Every row gives one point. Each copy is the shape, with its points in the same order, stretched, turned, moved and blurred by noise. Is it also mirrored, or only turned?

Shape (7 x 3):
[[-23  20  36]
 [-24   2  -1]
 [-14 -31  19]
 [ 48  15 -32]
 [-11  -6  14]
 [ 16  -5 -41]
 [ 57  -7 -50]]
Copy 1:
[[ 15  17 -51]
 [-13  29   3]
 [ 35  17  22]
 [-59 -69  28]
 [ 13  10   2]
 [-54 -19  59]
 [-61 -75  73]]
Copy 1 is: only turned
Copy 2:
[[ 17  17   8]
 [ 16   6 -25]
 [ 34 -23 -19]
 [-43 -12  -7]
 [  9  -4 -11]
 [-19 -16 -39]
 [-50 -30 -28]]
Copy 2 is: mirrored

Shape:
[[-23 -59  31]
 [-77  22  19]
 [ 23 -44 -12]
 [-13 -19  34]
 [ -4  -5 -18]
 [-18   7  37]
 [ 17   1  24]
 [ 25  36  10]]
Copy 1, 8 rows:
[[-55 -32  -5]
 [  9 -85 -35]
 [-42  14  40]
 [-40 -21 -24]
 [ -3 -12  23]
 [-21 -16 -43]
 [-23  17 -20]
 [  3  32 -21]]
Copy 1 is: only turned
Copy 2:
[[ 13  40 -71]
 [ 52  32  17]
 [-51  22 -38]
 [ 23  11 -37]
 [-30  20   6]
 [ 42  -1 -18]
 [  4 -12 -19]
 [ -1 -28  18]]
Copy 2 is: mirrored
Copy 3, 8 rows:
[[ 54 -49  44]
 [-31 -68 -44]
 [ 28   4  66]
 [ 36 -24  -7]
 [-13  -9  23]
 [ 24 -19 -42]
 [ 25  15 -22]
 [ -6  34 -55]]
Copy 3 is: mirrored

Shape:
[[ 57  -7 -29   3]
 [ 44  43  60  11]
 [  2  -5 -26 -24]
 [-10  51 -10   1]
 [ -7 -32 -11   3]
 [ -5 -27  32  -3]
 [-21 -16  26 -44]
 [-16 -21 -32   8]]
Copy 1, 8 rows:
[[-51 -28 -50 -22]
 [ -7  -5 -82  77]
 [  6 -14  11 -23]
 [  6 -58  14  30]
 [-29  17  17  -9]
 [ -6  49 -12  19]
 [ 42  38  10  -1]
 [-30  -5  36 -14]]
Copy 1 is: mirrored
Copy 2 (8 x 4):
[[-59  -8  17 -19]
 [  8  47 -11 -65]
 [  6 -25  20 -19]
 [ 27  21  64 -38]
 [ 19 -19 -17  12]
 [ 43  -5 -43 -17]
 [ 66 -33 -27 -31]
 [ 16 -16  12  14]]
Copy 2 is: only turned
Copy 3, 8 rows:
[[-31  21   2 -75]
 [ 50  86 -32 -70]
 [-35  -5 -10   1]
 [ 33  -7 -10 -11]
 [-37  32  19  16]
 [-19  69  -2  18]
 [-29  35 -26  46]
 [-31   8  29  21]]
Copy 3 is: only turned

Shape, 11 rows:
[[ 15   2  -5 -45 -10 -28]
 [-13 -12  -9 -37 -49  -6]
 [ -1   8  49  54  -6  59]
 [-17  -3  20   6  -7  45]
 [-32   3  23 -27 -34   1]
 [  9 -36 -31 -16 -21   1]
 [-39  38   0  15  10  10]
 [  3 -19 -43   7 -48 -31]
 [ -4  13   7 -23 -27  52]
 [ -4  37  30  39  -5  46]
 [-28  11  16  24  18  14]]
Copy 1:
[[-58 -20 -33 -46  -1   8]
 [-44   8 -41 -24 -50  -2]
 [ 86  24  68 -17  -9   0]
 [ 52   3  21 -32 -38 -15]
 [-17   5  15 -34 -41 -26]
 [-21 -12 -59  -4 -57  26]
 [ 28 -12  57   0  -4 -61]
 [-54  13 -45  41 -46  23]
 [ 33  10 -23 -59 -18 -26]
 [ 66  21  57 -22  17 -26]
 [ 40 -16  61  -2 -21 -27]]
Copy 1 is: mirrored
Copy 2 (11 x 6):
[[-21 -10 -19  30  41  23]
 [  6  22 -22  16  46  46]
 [ 15 -32 -29 -70 -92  -1]
 [  6   2 -27 -51 -33   0]
 [ 22  12 -23 -25  50  17]
 [-37  -1  -9  28  -5  46]
 [ 16  -2  28 -20 -19 -64]
 [-17 -14  27  70   0  47]
 [ 14  34 -59 -25 -17   7]
 [ 27 -18 -20 -41 -73 -28]
 [ -3 -23  15 -41 -29 -38]]
Copy 2 is: mirrored

Shape (14 x 8):
[[  6  34 -21 -36 -56  34   7  42]
 [-72   8 -23  35 -14 -41  -3  36]
 [ 17  37  12 -10  15  21  21 -25]
 [-41 -41  42 -12 -36 -28   4 -52]
 [-72 -54 -11  24  10  58 -40  21]
 [ 28  -5  45  48  41 -37 -24  31]
 [-29 -49 -43  14  39 -37 -40  23]
 [  7  17  21  -6   1 -35   5  20]
 [-39  36 -52 -20  18  38  62 -34]
 [-28  -2 -42  -8  33  -3 -10 -14]
 [  4  12   0  34 -12  13   1 -29]
 [-48  14   9 -49 -11  18 -25   2]
 [  5  20  52   0 -26  38   4 -47]
 [ -3  51 -36  22  -9 -31 -41  18]]
Copy 1:
[[ 50  13 -14  -7  31  62  -4  15]
 [-16  -2  11  27 -68  47  46  56]
 [ 38 -21 -13  17 -19  -4 -25 -25]
 [-11   9 -58  60 -17 -43   8  20]
 [ 14  13  15  80   7  48  86  14]
 [ -6  23 -21 -15 -66 -49  46 -55]
 [-21  28  49  22  -6   1  55  23]
 [  9   1 -23 -14 -36 -20   8 -12]
 [ 22 -67  31  67 -12  70 -37  34]
 [ 14  -3  37  41  -5  14   6  19]
 [ 20  11 -22  40 -34  12 -14 -23]
 [ 57  -2   0  29  12  11  24  29]
 [ 46   2 -63  47 -21 -20 -16 -37]
 [ 37  38  15  -6 -41  29  -3  15]]
Copy 1 is: only turned
Copy 2:
[[ -33  -39   22   18   -5   55   16 -100]
 [  -5   23   -6   43   21  -27    3   29]
 [ -24  -48  -14  -24   -3  -20  -13  -45]
 [  -9  -37  -20    0  -29   16    9   69]
 [  47  -26  -23   45   33   39   35    2]
 [  48   -5   36    1   11  -24  -51   19]
 [  40  -28   23   62    9  -45   17   46]
 [  -9  -26   13   18   -9   -2  -29   -1]
 [ -46  -41  -64    1   -2  -57   19  -60]
 [   0  -45   -9   29    8  -50   17    4]
 [   3   -8   15  -37    6  -34    6  -12]
 [ -25  -70  -23   35   20   55   10  -10]
 [ -15  -41  -11  -46    2   31   -5  -21]
 [ -10   -3   55    3   35  -43    2  -12]]
Copy 2 is: only turned
